Every row gives one point. A path goes straight from each point to the next, and from the last back to the first. The post is the endless flat space through its rows: a point in 2 columns, a line in 3, a plane in 4, and so on, so that a path can go around it. Count how often the path circles the post. Going back the other way cancels.
In the rows, zero is written as 128.

Post, 2 rows:
[[171 130 139]
 [ 60 152  74]]
Path, 9 rows:
[[113  71  85]
 [ 17 117 103]
 [119 149 138]
 [ 91 119 134]
 [157 104 134]
 [ 89 129 166]
 [107 176 116]
 [123 206  79]
 [195 129  85]]
Times around: 1

Post, 7 rows:
[[ 99  75 159 146 175 110 112  71]
 [150 105 136  35 106 130 152  96]
 [141 114 177 151 212  86 160  87]
 [128 116 150  81  53 124 155  82]
 [123 146 136  37  66 189 158 143]
 [ 69  75 100 148  82  86 103 212]
 [140  92 169 145 116 126  67 212]]
Path:
[[135 120 147  96  95 101 127  99]
 [135 117 212  39 156 141 118  78]
 [ 98  92 194  90 107 131  98 157]
 [ 69 128 106  92  85  88 110 126]
 [102 126 149 159  92 136  99 156]
 [179  79 122  73  27 193  57 172]
 [187  72 160 133 124 134 138  60]
 [166 100 100  99  33 159  61 184]
 [161 186 149  99 132 136 154 175]
 [ 92  99 165 122 155  89 122 100]
 [116  91 151 120 160  51 183 157]
 [135  85 210  94 140  99  85 143]
 [128 120 157  96 154 106 133  45]
 [147 127  74  92 124 116 150 139]
 [130 107 143 176 152  47 122  69]
 [138  97 152 133 146  59  98 179]
 [ 43 112 144 101  91 104 159 133]
 [120  37 148  86 131  92 144  87]
 [ 91  55 176  86  70 105  70 146]
 [102 146 178 107 104 168 118  75]
 [130  51 121 108 139  56  96  74]]
Times around: 0

Post:
[[150 152 104  83 144 189 154 129 115  92  55]
 [ 83 179  96  42 186 142  75  76 155 241 110]
 [157 156 138  90 141 204 152 112 160 112 120]
 [171 146  97  60 154 140 161 156 107  96 155]
 [131 137 162 160 136 129  63 104  74 111 156]
 [105 105  93 107 114 182 198 106 146 168 110]
 [162 138 165  60  80  52 120 164 125 157 112]
 [113 110  55 156  78 104  73  63 102 125 110]
 [137 189 162 137  90 173 148 159 117 144 176]
 [110 129  54 122 164  34 149 162 167 152 190]]
Path (19 x 11):
[[ 98 137 203  94  80 154 142 178 163 159 142]
 [152 115  75 131 138 109 136 221  39  61 204]
 [129 131 103 118 181 178 169 117 159 227 158]
 [146 149  67 153  96 123 148  99 126 119 124]
 [122 193 136  55 123 143 161  80 141 138 136]
 [ 98 158 145  62 187 156 138  50 107 215 129]
 [138 178 128  92  58 194 156 132  67 211 181]
 [149 196  57 114 125 121  95 150 176 155 107]
 [ 92 137 111 111 100 227 146 116  93 177 147]
 [ 96  97 178 143 108 143 123  80 135 159 193]
 [129 222 122 139 101 157 138 118 155 139 135]
 [102 197 158 131 125 136 129 142 124 219 134]
 [165 183 156 132 182 138  92 158 137 124 150]
 [122 195 121 105 129 179 149 173 181 168 117]
 [107 115  44 105 151 230 185 123 107  87 157]
 [122 178 133 122 142 160  90 146 122 197 166]
 [163  94 118  88 233 145 174 140 129 132 119]
 [153 166 126 103 150 195 129  70  38 116 109]
 [119 243 182 118 168 112  62 113 110  66 155]]
Times around: 0

Post, 17 rows:
[[109 172 160 138  68 147  86 117 126 168 143 106 157 124 125  84  98 159]
 [141  93 152 160 119 176 110 109 151 144 169  88 167 179 170  90 161 127]
 [159 107 153 110 191 114  84 117 126 187 127  89 158 179 121 118 101 104]
 [ 95  99  84 126  55 104 172 170 105 142 155 102 145 103 109 122 122  85]
 [136 163  41  55 123 134 106 105 180 181 163  91 178 138 145  67 134 137]
 [126  73 104 173 118 104 139 111 101 189 101  81 154 120 117 132 180 130]
 [146 130 108  95 104 118 139  58 127  92 100 114 120 110 172 148  99 158]
 [131 148 153 114 152 182 126  48 136 143 108 129 137 118  85 124 128  89]
 [141 119 151 170 143  66 152  55 133 110 127 138 160 104 104 131 139  81]
 [108 139 115 174 143 152 119  68 114 133 167  98 164  76  79 145 130 120]
 [135 132 101 116 138 131 177 137 184 193 136  99 134 183 145 150  85  93]
 [113  82 155 158  86 109 134 158 110 123  91 108 249   8 116 140 148 172]
 [ 74  68 106 177 105 104 147 140 112 166 165 158 194 138  74 123 165 131]
 [168 120  40 158 155 128 150 148 194  99 151 110  92 160 143  65 174 140]
 [147 133 124  87 121 107  93  90 186 135 155 127  98 101 154 139 137 136]
 [126 153  86  74 115 118 109 134 152 196 146 163 113 109 230 119  63 101]
 [134 172 215  95 199 178 149  35 126 165 147 102 112 147 121 108  97 125]]
Path, 21 rows:
[[131 144  63 117 119 121 113 132 130 167 156  60  93 198 175 130 141 147]
 [175 112 112 101 140 128 144 111 118 134  89 111 166 128  95 152 180 158]
 [180  89  53  90 150 109 126  89 131 152 123  96 112 182 180 102 143 116]
 [124  99 167 125 105 106  49  32 154 204 145 150 209  73  86 142 174 147]
 [169 118 187 143 101  91 146 104  90 162 183  93 198 107 138 118 131 111]
 [ 93 144 172 110  69 139 179 128 161 143 151 149 153  92  98  99 182 159]
 [ 90 159 116 209 162 204 151 100 134 190 125  76 174 118 117 130 151 141]
 [ 60 118 135 121  76 114 160 107 150  79 119 159 206  84 102  86 112 100]
 [100 118 132 121 127 146 103  38 178 162 162 154 124 133  84 142 103 127]
 [120 130  73 115 150 122 116  82 121 165 204 124 149 155 130  98  99 120]
 [151 117 113  87  52 133 101 142 123 140 166 156 163 131 178 152  97 149]
 [110 141  60  98  78 100 119 127 110 154 173  67 177 147 145 148 119  83]
 [ 97 117 132  81 122 153 130  75 100 107 123 122 138 129 174 122 108 149]
 [ 70 100  95  84 145 134 162  71 145 207 132 117 169  90 142 107 139 110]
 [113 132  95 123 110 172 110 102 131 159  72 136 127 107 146  93 123 168]
 [127 107 153 120 144  70 156  56 156 135 146 137 155 152 174 118 133 112]
 [118 101 130 148 140 161 125 135 134 192  85  50 165 135 126 185 176 167]
 [172 126 128 123 145 166 131 119  78 123 139 111 140 113 152 145 117 118]
 [142 145 164 121 123 102 116 104 140 203 131 101  96 111 111 167 131 138]
 [104 110 135 160  90 148 125 193 136 190 152 112 184 175 141 119 147 109]
 [104 175  67 137  70 162 116  45 159 138 167  87 143 121 198  69 172 117]]
Times around: 1

Post (17 x 18):
[[157  54 141 122 192  84 147 107 159 165 144 103  93 126 201  75 146 210]
 [128 107 107 124 136 119  65 112 104 149 156 173 135  91 152 118 108 111]
 [ 85  94 127 102 159  81 123 218 192 192 136  60 177 119 149  99 209 137]
 [155 121 114 106 122 111 155 181 158 123  96 105 159 161 177 112 152 111]
 [141 154 166 108 158 187 112 171 104 152 121 135 145 160 202 141 143 114]
 [ 51  84 117 145 113 130 150 152 115 150  86 146 159 159 165 113 127 110]
 [165 141 143  85 203 133  80 157 154 171 145 162 124 155 112  98 116 180]
 [111 138 137 138 141 123 106  95 151 137 172 112 116 139 166  96  77 110]
 [116 182 146  49 177 110 111 104  58 188 139 131 139  92 138  95 130  46]
 [121  96  78 149 132 123  72 117 121 170 155  92 102 135 118 137 153 182]
 [166 148 145  46 134 126 138  83  89 173 169 106 183 152 180 112 119  84]
 [ 77 135 138 111 114  90 133 153 141 185 161  88 140  79 102 173 148 100]
 [123 192 154 113 130  45 119 104 165 214 147  89 185 129 130 138 153  83]
 [114 103 141 130 146 174 147  87 160 161 141 109 106 101 120  68 164 133]
 [ 82 100 114 152 127 115 112 155  67 158 114 144 172 104  65  71 128 154]
 [101 160 113 128 109 195 142  96 147 142  94  95 148 114 103 122  86 156]
 [158 118 141 104 174 126 114  86 130 131 108  95 147 174 159 160  96 112]]
Path:
[[ 65 105  82 117  66 121 163  84 129 138 118  69 156  56 152  91 124 110]
 [ 69 137  96 112  99 142 109 113 132 170 136 115 175 143 112 129 141 155]
 [ 78 171  99  98 212 127 115 150 154 169 145 162  94 149 128  72 107 107]
 [108 165 134 126 132 161 162 107 103 156 162  91 168 159 186  91  68  74]
 [100  51 169 122 186  79 180 123 175 184  53 137  80  96 106 116 127 123]
 [106 106 143  89 169 183 113 170 174 147 119  93 121 155 165 117  84 193]
 [112 167 169 114 134 134  82 135 120 168 161 124 168  98  83 148 113 137]
 [134 165 139  87 249 126 107  93 155 147 111  88 173 159 177 101 120 149]
 [ 70  80  86 158 121 118  89 154  81 149 147 166 117  94 113 148 120 131]
 [151 174 136 147 177 141  68 131 130 140 152 153 155 164 187  89  59 185]
 [180 114 146  95 100 150 157  61 102 178 141 112 164 118 118 181 160 187]
 [144 183 166 116 138 143 197 110 133 152 107 122 113 186 144 139 133 147]
 [144 168 141 107 143  85  96 170 167 198 231 166 124 140 187 156 100 144]
 [145  88 149 156 113 117 128  91 114 208 211 126 139 120 172  57 190 130]
 [100  98 116  88 153 138 113 141 177 157  97  62 158  65 140 144 114 130]
 [ 99 103 159  83 124 106 118 121 167 229 195  77 212 147 139 127 130 207]
 [ 81  96 147  98 188  62  73 135 164 154  50 144 145 100 122  87 158  62]
 [ 67  88 135 140 125 128  87  57 112 215 141 100 144 167 118 131 133 143]
 [ 57 135 175  39 152 110 136 131 126 175 156 124 131 167 176 126 108  85]
 [121 100 134 110 200 155 132  90 128 118  76 122 183 140 101 111 142 160]
 [143 197  98  75 168 116 113 144 162 179 147 123 145  97  83 143  99 169]
 [137 149  95  74 143  93 164  96 174 165 114  90 151 139 128 145 186 156]
 [142 160 155  86 159  90 112 118 116 151 194  87 152 120 146 138 135 138]
 [ 75 130 107  87 186  83 123 180 154 212 161  94 178 129 114 118 177  98]
 [122 163 116 143 182 151 110 126 122 205  68 160 101 125 165 105 107 140]
 [ 67 156 176  91 128 164 132 159  87 220  84 145 164 127 222  97  94 113]
 [ 17  42 145  80 106  41 124 186 139 181 141 136 154  68  87 103 137 119]
 [125 118 131  60 160 216 126  75 160 155 125  98 184 143  79  75 151 136]
 [111 101 106 133 121 127 127 126 133 169 153 109 163 132 135  92 149 178]
 [129 131  87 141 166 163  91  57 111 134 144 117 143 126 155 131  49 116]
 [117 138 109 153 100 105 133  95 139 133 134 162 147  99 155 136 149  84]]
Times around: 3

Post (17 x 18):
[[117 151 141 125 150  35 100 178 107 118 130 106 151  98  77  36 155 127]
 [112 192  89  64  76 151 127 176  90  76 155  84 163 135 182  68 102 151]
 [ 83  97 174 140  65  88 162  57 140 151  98 166 178  92  69 134 104  86]
 [184  98 136  87  95 126  76  97 120 111 162 114  17  77  96 154 106 147]
 [145 133 113  66 108 185 158  78 157  90 109 132  94 174 127 156 179 133]
 [133  92 146 116  83  42 184 161  97 238 148 123  96 118 148 125  69 128]
 [103  95 214  82  60 178 147 151  99  83 138  93 136 132  95 146 141 167]
 [140 108 132 156  80  73  68 121 185  94 120 110 162  97  91 118 128 161]
 [118 143 161  92 151 139 144  59 124 141 105 157 200 159 119 138 107 153]
 [143 142 108 179 128  90 112 156 122 163 156 124  90 115  90 109  99  88]
 [101 103 136  53 181 186 227  81 151 137 137 140 111 106 144 181 124 136]
 [ 82 137 142 107 117  77  67  77 168 150 212 125 181 121 133 101  76 109]
 [127 144 126 164 138  94  71 108 173 162 126 140  69  86 149  88 140 152]
 [ 61 111  64  97 127 124  86 105  98  65 137 119 139  77 105 157 174 157]
 [ 77 208 138 114  75 110 134 103 184 116 150 213 145 186 122 124  91 148]
 [211  93 146  67  79 202 169 148  87 129 177 118 112  92 156 209 189 211]
 [102 177 137 103 113  98 175 170 101 145  88  74 169  61 130 184 180 134]]
Path (20 x 18):
[[ 95 195 153 110  74 148 157  99 131  89 106  46 104  94 120  84 110  94]
 [104  90 204  95  84  79 138  88 110  45  89 137 185 106 122  63  92 146]
 [ 89 133 174  66 108  72 102 106 163  97 131 154 164 116 111 131  13  98]
 [122 148 100  85 123 126 167 155 142 174 107 138 171 139 114 160 123 183]
 [145 154 117  80 104  79 108 129 215  76 129  86 101  28  90 140 225 212]
 [133 175 153  77 142 115 192 162 145  44 143 107  91 133  88 117 147 156]
 [134 129 161 108 145 118 155 153 137 125 189 173 149 146 167  68 116 174]
 [123 161 179  89 103 148  70 169 102  71 137 137 169 155 106 110 172 212]
 [131 117 135  44 186  97  86 100 158 173 195  89 193  76  86 159 146 168]
 [ 77 162  48 121  76 131 158 198  94 160 236  84 105 106 207  97 140 203]
 [120 112 131 166 105 123  69 119 159 118 202  72 106  62 105 143 140 136]
 [ 73 116 166 248  53 106 102 112  82 137 141 178 202 123  84 172 216 106]
 [ 96 107  98  14  32 100 113 132 121  35 181 153 154 165  86 148 148 152]
 [116  94 135 109  66  70  80 124 154 184 190  78 169  96  65  96  95  56]
 [ 83 167  90  96  91  86 113 159 157 118 148  82 111 125 131  91 151 140]
 [ 97  77 126  47 106 107 245  34 118  88  97 136 124 173 126 124 169 102]
 [154 177 117 116 182 108  76 142 141  46 141 158  83 101 101 172 210 153]
 [158 131 136  53 138  89 117  83  19 107 124 127 111 172  94 117  85 179]
 [134 125  86 168  53  79 141 104 112 184 188 177 163 134 106  92 136 159]
 [156 186 126 128  97 107 110 182 117 156 146  85  86  96  76  97 106 164]]
Times around: 3

Post (17 x 18):
[[112 122 147 158 127  93 130 115 105 149 102  91 121 192 147 137 166 161]
 [122 158 169 141 108  95 170  98 147 158 122 108 117 145 152 125 158 119]
 [133 136 169 157 137 103 124 103 105 163 143  62 125 145 132 161 135 135]
 [131 109 131 136 178 108 125  87 110 105  86 160 118 120 121 158 119  88]
 [120 101 110 179 108 156 124 150 162 149 128 139 122 127  51 123 156 150]
 [ 97 166 123 144 137 128 110 100 101 139  93 130  97 136 154 153 127 102]
 [130 128  96 125 139 167 132  72 121  84  67 155 110 112 150 182  63 130]
 [114 124 118 148 131 126 107 128 138 139  66 137 157  63 132 131  98 124]
 [114  87 164 170 142 176  98 144 151 130 132 113 126 148 121  96 134 138]
 [125 143 167 107 116 154  96 160 134 143 113 142 144 159  80 123 159 150]
 [ 87  83 127 124 138 182 156 174 120 143 133 126 122 123  94 111 178 151]
 [125 123 151 138 101 145 125 114 103 116  77 179 129  96 158 182  99 101]
 [151 115 128 147 167 132 125 112 117 151  68 152  92 114 126 161  86 121]
 [139 154 159 173 155 158 146 123 117 134  92  87 169 153 141 124 190 149]
 [133  98 121 143 128 157 139 173  91 154 147 148 152 148  97 109 139 138]
 [123  81 154 134 112 171 130 104 108 162 104 135 150 136  70  93 153 136]
 [111 146 152 176 168 123 129 106 126 164 153 125 120 153 127 113 168 176]]
Path (26 x 18):
[[136 113 165 193 126 101 122 111  92 132 157 101  88 193 133 166  75 139]
 [ 60 157 109  89  70  88 140 124  66 155  87 116 105 140 126 163 169 127]
 [107 136 130 163 121 124  88 139  67 173 112 152 143 110  94  90 122 120]
 [113 131 116 177 124 171 142 124 120 150  65 100 169 132  88 131 152 179]
 [114 162 227 137 115 175  83 138 138 149  88 105 156 153 141 127 177 121]
 [120 133 140 126 171 238 115 116  73  85  58 131 178 172 146 158  96 151]
 [116  96 161 131 126 161 206  93 151 103  72 192 132 102 134  80 162 122]
 [167 140 177 194 140 206 137 152 125 103  80 115 141 113 163 163 133 134]
 [132 138 159 167 111  69 158 117 159 107 109 114 145 108  95 177 121 110]
 [112 149 131 105 132 167 150 173  42 137 133 123 146 135 164 138 144 154]
 [121  93 163 133  89 170 148 115  96 113  77 117 192  79 155 138 164 147]
 [123  43 137 186 157 137 101 141  71 127  75 108 156 124 158 101  75 197]
 [ 80 121 150 137 132 144 182  54 112 137  96  79  96 163 181 116 131 116]
 [ 97 126  99 131 100  72  87 114 145 123  78  82 130 149 118 167  97 110]
 [118 124 139 121 138 148 139  97  81 146  96 143 147 129  71 143 135 139]
 [127  98  81 237 198  87  78  99 137 118 127  99  85 126 110 121  79 164]
 [154  99 132 170 106 123 123 176 114 166 122 144 116 147 115 132 114 165]
 [134 169 124 149 189 189 156 138  64 144 128 169 130  96 148 110  64 150]
 [ 99 128 158 176 157 186 107 103 127 118 123 157 152 114  83 108 111 151]
 [117 159 115 117   7  75 138 126  78 175 114 227 106  92 102 165 112  64]
 [166  66 187  96 116 168 144 132  63 145 102 150 138  87 163 133 125  71]
 [180  61 142 154 194 143 167 122 101 116 107 152 118 129 122 133 109 151]
 [136 158 169 147  91 165 164  98 122 150  89 144 105 156 151 102 129 148]
 [163 168 161 196 163 101  44 115 101 166 102  80 133 144 119 148 120 137]
 [142  71  99 127 155 167  96 150  71 110 110 140 150 147 146 168 114 117]
 [115 118 163 157 173 161 113 134 149 140 149 107 113 131 116 147 115  96]]
Times around: 1

Post:
[[ 99 136 134 175 134 104 107 134  80 118  94 134 158 112 150  97 165 108]
 [ 92 147  69 166 114 118 122 166  87  80 131 127 124 130  75  74 161  92]
 [125  94 177 158 158 111 122 179 169 161  80 121 178 137 105 162 124  92]
 [147 139 132 188  97 102 138 138 150  96  84 136 121 128 114 105 140 141]
 [124 114 157 121 158 106 157 176 168 175 115 170 156 138 160 160 133 124]
 [154 116 109 171 156  89 117 146  97  80 100 152 127  82 127 111 171 100]
 [108 145 133 105 124 154 127  55  95  96 147  87 151 131 104 170  55 111]
 [114  80 140 186 132 156 121 152 149 126 127 153 109 113 110 128 177 138]
 [122 143 155 151 166 100 135 127 121  69  93 118 126 153 116  93 167 131]
 [111 124 156 101 116 124 126 106  95  82 159 117 177 114  69 154  69 151]
 [ 93 161 180  69 126 116 101  76 119 107 164  90 156  80 117 138  65  85]
 [102 113 167 119 155 115 108 151 107 156 123 214 105 158 104 155  73  90]
 [118  84 137 146 115 103 108 168 146 174  91 201 122 154 106 190 181  99]
 [126 102 143  66  94 122  90  84 110 113 165 126 147 137  97 123  59 101]
 [130 153  88 183 129 116  66 145 115  69 105 164 149 117 131 104 167 121]
 [159 125 152 157 113 149 150 176 113  76  97 131 133 142 115 135 181 112]
 [111 148 172 114 126 102 107  84  93 124 200 125 160 152  85 135  80  68]]
Path (28 x 18):
[[155 144 118 164 121  99  62 157 147 129 104 144 140 141 128 119 143  97]
 [ 80 207 151 145 113  99 128 193 128 189 142 101 161 176 134  63 190  93]
 [128 150  93 110 113  88  25 129 104 129 105 190 131  86 141 128 227  31]
 [141 131 162 145 110 142 115 125 152  54  89 142 152 107  96  78  70 144]
 [117 153 207 166 156 129 104  84 163  87 165 153 149 151 126 152 128 133]
 [135 121 130 194 197  71  61  27 143 142 109 141 215  71 192 125 134 106]
 [154 139 154 104 110 179 129 114 114 161 160 129  96 122 118 103  89  65]
 [124 133 161 181  84 108 119 129 128 136  29 113 184 162 172 124 126 180]
 [122  94 109 111  85  99 109 128 167 133 155 172  92  80 131 130  79 115]
 [151 108 163 186 147 114 147 158 162  67  78 185 123 105 162 150 174 141]
 [126 147 130 148 170 152 162 111 152 112 166 144 128 110 104  97  87 134]
 [ 95 142 119 142 139 141  30  90 151 127 112 172 133 160 136 132 148 141]
 [121 129 143 186 196  94  31  75 116 144  32 130 189 109 151 117 110  86]
 [ 87 119 140 103  64 122 122  38 138 161 196 133 129 143 149 127 164  76]
 [126  73 157 176 103 151 165 108 137  86 151 107 152 157  87 199 116 142]
 [143 100 106 186 104 111  90 143 100 124 129 126 141 122  85 125 145  74]
 [143 128 131 148 180  84 106  90 146 199 171 143 142 117 125 174 134  44]
 [ 85 112 164 126 130 124 166 164 136 160 123 101 163  69  62 182 108  94]
 [153 147 151 155 127 129 144 141 105  81 146  91 212  78 112 148  96  78]
 [122  83 109 143  96 139 106 185  97  48 133 126 178 135 103 132 131 121]
 [ 97 144 130 180 165  94 160 166 116 113 115 171 103 166 152  60 188 170]
 [166  99 129 132 116 147  84 123 112 146 106 176 157  67 140 163 100 177]
 [126 123 116  88 118 140  98 111  83  92 134 156 146 128  67 104  78 143]
 [123 103 149 104  94 146 130 147 100 106 131 115  94 154  58 150 131 107]
 [143 111 131  97  66  44  72 132  89  94  79 132 171 146  86 195 147  84]
 [118 125 172 125 181 103 160 158 140 134 113 249  93 105 169 176  87  76]
 [173 147 155  99 102  83 103 120 140 102 118 175 159 170 114 119 194  71]
 [ 75 165 146 108 122 120 123 124 143 198 159 224  66 143 174 118 151 110]]
Times around: 0
